Rows are points. A path goes straight from each point to the next, and from the last back to the first. The post is the endless flat space through its rows: a point in 2 columns, a line in 3, a plane in 4, and so on, so that a path can go around it. How many times does the path go around the post? Going back the other way cancels.

Post (1 x 2):
[[-8  6]]
Path (29 x 2):
[[ 15  34]
 [ 30  29]
 [-19  30]
 [-38  17]
 [-27 -41]
 [ 10 -43]
 [ -3 -10]
 [-41 -12]
 [-29  20]
 [ -2  60]
 [ 33  11]
 [ 17 -24]
 [ -9 -18]
 [-43  15]
 [-36   7]
 [-23 -33]
 [ 19 -34]
 [ 36   5]
 [  2  16]
 [ 42 -21]
 [ -5 -20]
 [-19   0]
 [-50  51]
 [  0  45]
 [ 38  19]
 [ 17 -23]
 [-14 -23]
 [-28   8]
 [-23  41]]
Times around: 2

Post (7 x 8):
[[  2  -1   2 -29  -4   9  -4   8]
 [  3  -5   1  19 -18  -3  -4   4]
 [ 16 -13  -5 -32   2  13  45 -22]
 [-18  10 -16  -1   8 -10 -12  15]
 [-14  -5  16  16 -25   0   9  10]
 [ -9   4  10  14 -21  11 -17  -3]
 [  9  18 -15  -3  16  20   2  29]]
Path (24 x 8):
[[-26  -4  16 -34  -2 -26   2  26]
 [  1 -17  -9   0   5 -22  16  -6]
 [-20   4 -10  17  -3  20  -2  16]
 [-26  17   6 -11 -12  11  -7  60]
 [ 11 -28  41 -23 -56  -4  47  33]
 [ -5  11  15   7  -3  -5   7   8]
 [  4  -2  11   2  -1  15   4   7]
 [ -4 -11  23 -27 -18  31  42  -3]
 [ -1 -12   1  18 -38  -4   1   4]
 [ 12   5 -13   1  -4  -3  27 -10]
 [ -7   0  27 -10  -8  11   1  20]
 [-13  17   6  14  15  43 -11   8]
 [-25   9  -8 -24  -1  20   4  31]
 [ -8   3 -12 -14  -8  -4  32   7]
 [ -9   0  16 -17 -28 -11   6 -12]
 [ 17  -4  16  42 -17  10  -2 -18]
 [  8  -9   3   9 -10   9 -12  -3]
 [  0 -12  14 -16 -28  14   2  28]
 [-43  20   5 -41  -8  10  -9  22]
 [ 17  19  -4  -7  -4   6 -38   9]
 [ -4 -11  -7 -25  21 -26  -4  24]
 [ 13  -8 -18 -27  24  30   4 -29]
 [ 12   8  13  14 -25  29  -7  41]
 [ 17  22 -20 -19   8  23  -8  18]]
Times around: 5

Post (13 x 14):
[[ -4 -13  -3  32   5  -1   4   1  -9  -1   0 -15   1  16]
 [ -1 -17  -4  -5   8  -2   6 -14  -5 -12  14  17 -14  -1]
 [  5   5  -2  11 -11  11   9   2  14   9   8   6  20   9]
 [ -2  -2 -15  13  -1 -16   0   8  -3  23   4  -8  -9  16]
 [-31  -5   4  10   4   4  -3   9   6   4   3  -4   1  18]
 [  2 -29  10   3  -4  11   4  -3 -13   6 -22   8  -6 -19]
 [  6  -8  23 -11  11   2   1  -9   0 -10 -13   5   4  -7]
 [  5  -6   8   4 -17  17 -23  -7 -14  -1 -16   0 -10 -31]
 [ -7  -9  -2   1 -24 -10  23  13   9 -19   8 -11  -6  43]
 [ -1 -19  -4  -3   1   0  -3  -8  -3 -11  -7  -3  14 -24]
 [  7  -8 -16   3   0   3  17  -7 -40   3  -2  -4  -1  -5]
 [ 12 -16 -14  -7   7  19  -9  -1 -14  -1  -9  -1 -13 -10]
 [-10 -20  15 -11   1   1   5 -12   6  13  18 -11   4  12]]
Path (26 x 14):
[[-20 -14  -1  22 -19  21 -19  15  -3  -9 -26 -14 -15  16]
 [  1  -1  20 -13  -3 -14  14 -10   0  11   2 -14 -16  31]
 [ 17 -27   5  -1  11  10  21 -10   3  -6 -12  12   4 -25]
 [ -8 -24  18  13 -11  15  -3  16   7 -30   8 -13  -9  20]
 [  2 -20  -8  -6  -3  -9  -8  -2 -10 -13  23  -4 -16  18]
 [ 20  17 -32  -8  16  21 -19  -6 -10   2  23  10 -38  22]
 [ -5 -24  -9  33 -17  22 -16   9 -12   9 -21 -14 -34   4]
 [  9  26 -25   0 -22  21  10  13   2 -23  -3   6  25 -20]
 [ -7 -33  11   8  18  -8   8  -2 -34  60   0  21 -30  -1]
 [ 23 -20 -13 -15   3   5  29 -11 -24 -18  -2  31  16 -13]
 [  7 -14   0  10 -25  10  14 -17   9 -16  26  12  32  -8]
 [  9 -19   1  -3  11   4  19  13  15  -7   3  14   4  14]
 [ 12   8 -12 -10   4   4  24 -12  16  -6  27  15  19  -2]
 [  4  -2  -7 -23  -1   5 -13 -36   1  -1  18  -5  -6 -20]
 [-17 -29  -4 -37  30 -30  33 -26  -8 -10  41   8  -7  33]
 [ 20 -14 -10  23 -30  21  -4   2  -7   7   1  23   7  -5]
 [ 24  -2   3  -1 -25  -5   0   5 -18   6   9   3  -6   6]
 [ 22 -12 -11  -7  41 -26   3 -21 -37  33  15   8  -2   8]
 [-16  -1  20   0 -10   8  -4   8   8  12   6   8   6  18]
 [  7 -42  10 -13  19   2   9  -7   1  20   2  -8   5  -5]
 [  6 -24   7   3 -16   5   4  16   4  -8 -23 -28 -14   3]
 [ 19  -3  -2 -36  29 -14  -4 -41   8  13  19  16 -25   1]
 [-25 -15  17 -34   7  -7  11 -14   0 -13   2   2  18  12]
 [ 13 -12   9  -3  -4  11  -7  -2 -21  18   4  -4   7  -9]
 [-16  -7  -5  25  -6   4  -7  27  17 -21  -3 -20   1  27]
 [ -5 -19   0  -9  19  -4  -4   5 -28  18   0  -7 -14  22]]
Times around: 0

Post (17 x 18):
[[-11 -28   4  -3  -2  -5   2  14 -19   8 -15  25  -7  -2  10   0  -5  18]
 [ -4 -16  12  23  -2  11   2  -3  13 -14  -3  -3   8  23  -2  -6 -10   1]
 [ 11   4   7  17  50 -13   2  23  -8   5   7  11 -11 -29  -8  -5  13   9]
 [ -6 -20 -23  14 -18  24  11   4 -25 -14  13   1  -7  21  29  12   2   8]
 [  5   0 -21 -10 -10  -7  11  -4  13  -8   1  10 -11  -1  29  17  -7  -6]
 [  1 -17  25  16  22  -5  10 -15 -20  23   4   9   0 -11  -9 -12   2  -6]
 [ 46 -25  11   6 -17  42  23   7 -27   2   7  40  -5 -11  14 -19   1  10]
 [  4 -10  -5   1  -4  -7  -1  11   0  15  -2 -10 -17   9 -12  19 -15  12]
 [  7 -21  -4  -6 -24   0   7  18  21 -27  30 -12  28 -32 -19  -2 -15 -13]
 [  2  18  -1  47   6  -1   6 -18  -7 -23  22  -6  11 -19  -4  -4  21  29]
 [-23  16   5  -3  16  14   0 -13   4   8  -6  21  10   5  -3   6  -8 -10]
 [  8 -22  -9  31  14  26   0  18   0  -9   5 -13 -16 -22   8  11  20  15]
 [  3   5   6  15  14  -2 -16  -3  10  -1  -9 -19   8   1   7  -6 -11   4]
 [  9   1  15 -20 -14  23   8   1  -5 -40  16  13 -21 -25  -1  26  27 -55]
 [  4   5 -11  -4   7 -12   9   0  14 -10 -10  -9 -15 -10  -8 -18   8  -6]
 [ -2  10 -11   7   4  -9  12 -16   5 -24  -5   7  -5 -17   3  -4 -22 -14]
 [ -7  -6  30 -30  35 -11  20 -23 -28   7  -9   0 -10 -13 -22  29 -14  16]]
Path (24 x 18):
[[-17  -7 -13  -7  12 -29  48   7   7 -27  -9  40  -7 -12 -21   3  26  -6]
 [-10  -5 -32  23 -29  15  27  15 -13 -20  -5  13 -10 -11  -5 -24   4  -7]
 [  2  -5  -2  -9 -18   2  17   7   9  -6  -3   4   6  18  41  14   4  42]
 [-22 -12  -3   9  29  -8  27  16 -21 -55 -20  27  -4 -20  19   0   0 -31]
 [  2  -3 -22  23   7  -1  24 -40  -8  13   6   7  -2 -34 -14 -11  12   0]
 [ 31 -46  10  18  14   8   7  -3 -25   0  11   2  -3 -18  -1  -5 -11  46]
 [-18  -3  -6  -7  14   8  30 -27  12 -39 -25  25  29 -34 -14 -21  -5 -30]
 [  4 -15  54  26  60   3  52 -27 -37 -20  15   9  17 -44 -19 -10  12  10]
 [  4  -4  -6  19  -8   9 -16  16 -10  18  15 -14 -21  15  30  17  14 -23]
 [-21  -7   8   1  18  -1   2  19 -14  -9  -4  -7  -3  15  20  12  -8 -12]
 [-12 -29  -1  30  -5   2  -5   1   7 -14 -13  -9  22   5  10  16   1  10]
 [ 22 -35   5  47 -14   3  22  -3   3 -13   6   4 -21 -23  23  32 -12  19]
 [ -6   1 -22 -19  -2 -19  24 -19 -22 -12  24 -21 -28 -26  38   7  28   8]
 [ 24 -23   6 -11   7 -27 -17  -7   6  33 -13  -8 -34   0  27  17   4  29]
 [ -1 -25  -1  13  -5  14 -15  -5  -2 -27  13 -44  29 -15   3  -7 -13   1]
 [ -2 -13   8 -20   0  16  -5  -1   5   4  26  -9  -1 -14   4  25 -23 -11]
 [ -6  40  16 -20 -39 -17   3  30   7 -22 -16  59 -15   6   3   0  18   0]
 [  6 -12  16   0 -10  18   7  43  -8 -19   9 -12 -14   3   4  28 -12  -4]
 [ -3 -24  48  14  22  49 -11  -8 -20 -18  14   4  10   5  21   4  12  -9]
 [ 15 -19 -12  26 -13  -3   4   6 -16 -15  20  15  -8  -9   0 -18   1 -24]
 [ -4   6   3   5  11   5   2 -17 -15 -28 -14  -6  11 -10 -21  -6  -6 -13]
 [-10 -55  -2  20   0  14  -2  -5 -44   6  26  -4   6  26  10  26 -16  -5]
 [-44  10 -15  26  25  -8  21 -22   0   7  12  19 -28   1 -16  -4   0  -2]
 [ 27 -42  28   4  10  46  38  21 -45 -37  26   9 -25 -35   9  -7  32 -18]]
Times around: 0

Post (17 x 18):
[[ 11   4   4   4   1  17  14 -22   4   3  19  -1 -24   1  -7  10  15   0]
 [ -3 -10 -13   5  -9  -2 -12   5  15  15 -14   5  14 -23  21   5 -18 -24]
 [  8 -16 -15   1   4 -11 -17   6 -12   5 -11  -5  -6 -17  -1  11  -7  -4]
 [ -1 -23   5  15   2  -1 -29  -7  -7  -9  -4  -4  11 -13   5   5   4 -25]
 [-16   7   1  -1 -19  -4   4   4 -18   0 -11 -15 -13  18   8 -11   9  -3]
 [  1  10 -16   0 -15 -11  14 -21  17 -20  -9  29 -23  14 -14  -3  -9  11]
 [ 13   3 -18  -2   0 -19  31 -11  26 -32  16  19   3  -4  -7 -18  -4   2]
 [ -3   7 -20   6   5   5  29   1  29 -18  14  22 -15  27  -5   3  21  20]
 [ 11 -27  -4  -1  13   1  -7  -3   0   8 -23  14   9   0   2   4  -5 -27]
 [  0  16   8 -16  -7  22  11   8   3   2   1   6 -10 -16  -6  -1  21   2]
 [ 21  15  17   1   5  13  -4   6   3 -17   8  -9   7  -6   8  -9 -19 -15]
 [  5   3 -21   1   8 -20  -7   0   3   4 -33   3  36 -18   2   1 -21  -7]
 [ 18   5  10 -10 -12   3 -21  -9  13   9  22 -12  -3   3   5  -5  10  -9]
 [ -1  12   8   2   7  12  14 -10  13  -3  21   4 -26  18 -23 -13   5   1]
 [  6 -19 -19  -3  -2   1 -11 -13   3  -2  -2   8  28 -13   3  -6 -23 -13]
 [  0 -19  23   2  -6 -10  -7  -5   0   6  -8   2  -1  -4   1  11  -8  -1]
 [-13  10   3  -1 -11 -14   6   9 -22   0  12  10 -13  13  -2  13  -4  -6]]
Path (24 x 18):
[[ -2 -13  -2  -7 -10  21  -1 -29  -2   0   2  22  16 -17   8 -18   0 -16]
 [  5 -16  -5  -8   4  -1  11 -14  -6   4  -1   4  -7   8  13   7  17   1]
 [  3   4  38  -5   1  -8  10   5 -27  -5 -16   9  -4 -30 -13  28 -14  -6]
 [ 15  -2  11 -19  -1  -6  -1   4  16  10  -9 -10   3  18 -17 -29   1  -2]
 [ 12  -5  21  14  21  28  17  10   6  -9   8  16 -18 -13  -8   7 -13 -12]
 [  8 -25 -14   2  -5 -23  -1 -30   5  -9  13  20  23 -15   2  10 -13  12]
 [-14  33 -21 -19  -1 -12  32  -1 -25  -8 -18  -6  -3  10 -11 -10   2  18]
 [  2  13  11 -44 -29 -32   3  19 -11  -3  -3 -26  20  -6  -3 -25 -11  10]
 [-21   2   3  14  -9 -31   8 -13  -4   0 -20 -15   1  -2   9  -4   1 -11]
 [ -4   7 -15  -1 -17 -25  20 -21  -3 -23   6  23  -6 -19  -9  -6  11   4]
 [  4  24  -9  25 -41 -17 -11 -46  18 -16   6  -5   0  -4   0 -21 -14 -14]
 [-13  -8 -24   4  -1  16  -2 -12  17 -10  -7  10  17   7 -15   1  34   0]
 [ -7  43 -12 -27 -22  -3   1  -6 -21  15  13 -16 -18   4  -7 -16  -4  -8]
 [ -2   0  -5  -9  -8   7   4  -3   3  15 -32  17  10  -7  14  16  -6  12]
 [  6 -11   1  10   1 -16   3   5  -8 -19  14  14  20  12  13 -10 -30 -32]
 [  7   2  -8 -17 -23 -11  11  -9  -7 -33  -6   2  34   5  -6 -40  30 -17]
 [ -8  12  20 -13 -10  15  19   4  -3  18 -28  15  -9  -2  -9   6 -27 -18]
 [-13   8   5 -21 -15  10  18   8  -9   1   4  -3 -20   6  17  -4 -15  -9]
 [  4  -1 -21  19   0 -10  -7  -3  10  26  10 -15 -15  18  25  -9 -20  -7]
 [  9 -34 -27   4   0  -8   2 -24   6 -19   6  16   2   4  -5 -19   6   2]
 [  1   0 -12  17   7 -27  24  10   6 -22  15  -2   6   8  32   5  15   5]
 [-11  -4  21  -3  18   8  -5 -14  21  17   9  11  13 -11 -22   2  -4 -14]
 [ 21  -8  18   5  18  28   3   1   8 -36  12  -3  -1 -16 -10 -11  13 -27]
 [  1   0   8   6 -15  -1   2   4   8   8 -10  32   4   5  -4   6 -60   7]]
Times around: 0

Post (17 x 18):
[[  6 -11  16   9  -3 -23  11  -3  -6   3  -2  12   8 -14  20  -9 -19  -2]
 [-14   4 -28  10   1   4   2   1  -1  10  25  -1 -19  14   6  -4  10  22]
 [ 11  11   3  -4  -8  -9  29 -21 -14   7 -13  19  -5  -9  14  20  -3   5]
 [-35   7   0  -6  23   8   7 -15 -23   6  -9  -4   6  -7 -24  -7 -27 -17]
 [  5   5  14 -10 -16 -12  12  -7 -16  -2 -15   8 -18  -9   8 -21 -14 -13]
 [-21  16 -29  -2  28  11  12  -6   7  10   1   7   5  -2  18   9  -8  -9]
 [ 10 -11  19  12  14  19   6   3  19   7 -11 -10 -10   2   2 -10 -19  21]
 [  2 -26  11  -6 -31   4 -19  -3  -8 -19  -1 -16 -18 -21  -1  -6 -11  17]
 [ 13 -13 -34   3   9  -1  -3 -15  -3   2  -9   8  10   0 -27  -1 -10  11]
 [ -7  10   0   0   4   4  -4   0  11 -17  -3   5  34  11  16 -12  10   8]
 [-19 -11  -5   7  -3 -29  -2  -8 -12 -16  24 -16 -20  -1 -16  -8   1 -19]
 [  0   9 -13 -21   1  -9  21  -4 -11  23  -5  -6  -1 -10   4  30  -6  -7]
 [-32  10 -11   2 -15  -1  -3  -8  18   8  -6   9  -8  32 -14  10   9   9]
 [  1 -22 -14  -3  11  18  -2  22  -1 -19   8  -4  -8  21  31  -6  15  17]
 [-23   0   5  -2  10 -26   5 -21  -6  13  17 -11 -37  -4  -2  -2 -18  12]
 [  5   1  15  -1 -20   9 -29 -12 -12   1  -8   3 -14   7  -6  -2  -2  -5]
 [-10 -10  -4  -4  -6  13 -13  -1  -5  11  -5   1 -21  -6  -2   6  22  12]]
Path (26 x 18):
[[ -8  13   7  -9   5   8  12  -4   0  12  -7  -5  -3  20 -11   3  20  -4]
 [-38   2  -5 -18  13   8  21   7   5  22  -7 -15 -36  -3  26 -14 -36   7]
 [  4 -22  -4  -1 -13   2  31   5 -15 -14 -54  10  17   5 -24   4 -37 -11]
 [ 20  -3 -20 -13  -2  -9  -1  20 -11  -3   8 -13  -1  28 -22   0 -15   8]
 [-45  11   4 -11 -11  14 -37 -14  13  -8 -13  -8  23   2  -3  20  -8  16]
 [ -4   2   2  -3  10  15   5 -11   3  -7 -15   7  -3  14  29  17   3  28]
 [-25  -7 -19 -19 -14   2  14   8 -13 -19 -23   7 -11 -17  -5   3   8  -5]
 [ -2  13  14  -9   3 -38  17   3  -3   2  20   6  10  19   4  16 -11 -29]
 [-27  -9  15  -4  -5   3   4  -8 -13   0  20 -20 -31   6  -5   8 -19   5]
 [ -3   8   1  -9  11   4 -15  -5  -7   0  21  12  18 -11  20 -27  17   8]
 [ -8   6 -17 -19  24   4  27   2 -28 -13  -1  -5   5   1 -13   1 -13   1]
 [-22  -4  -5  18   0   4 -44   6 -38  12  26  11   4 -18  20 -25  -9 -13]
 [ 27 -27  31  24 -15 -19 -27 -10  -7 -10  12  21  -1  -8  12  -1 -21 -20]
 [-15   9  -2  13  23  53 -20   5  -2  -2  10   2  20 -15  23 -27  26  -1]
 [-18  -5 -29   0  -3  -9   1 -13  -4  14  10 -22 -18  -2 -18   5 -25  -4]
 [-18  13  26  27 -10 -10  10 -12  -9  33 -22  21 -23  13 -18   5   3   9]
 [-60   3   1 -25  10  28  17  23 -14   7 -19  -5  -7 -10 -18 -16 -12  12]
 [ -1  29 -30 -28 -15  -6  51  20 -12  28 -31  12 -26  26 -23  18  -8   1]
 [-22  13 -11  -4  -1   2   4  -6   5   5  -4  -2   5  21   6  25  -9  14]
 [ -8   0   3  -9 -16  14  15 -22  -9 -14  -6  -7 -16 -22  10  -2  -8  17]
 [-23   2  11 -13 -16  -7   9 -16   2 -18   3   7 -19   1  10 -12  -4   5]
 [-17  16 -23  20 -28  35 -34  -7 -17 -10  24  20 -13  -1 -10 -14  23  -4]
 [ -1  18 -21  12  11   6  21 -21  12  24   6   9  10  -2 -14   5   5 -21]
 [ 13 -22 -17   7   8   8  25  -7  -4 -16  -9  -6  -8   5  10   9  14  -7]
 [-40 -13 -15   5   5   2 -13 -22  14   8  15   7  -2  17   6  -1  -9  15]
 [  6  14  13 -12   2  28  -4 -13  -7  12   5  -2 -29  26  -4  16  -3  16]]
Times around: 1
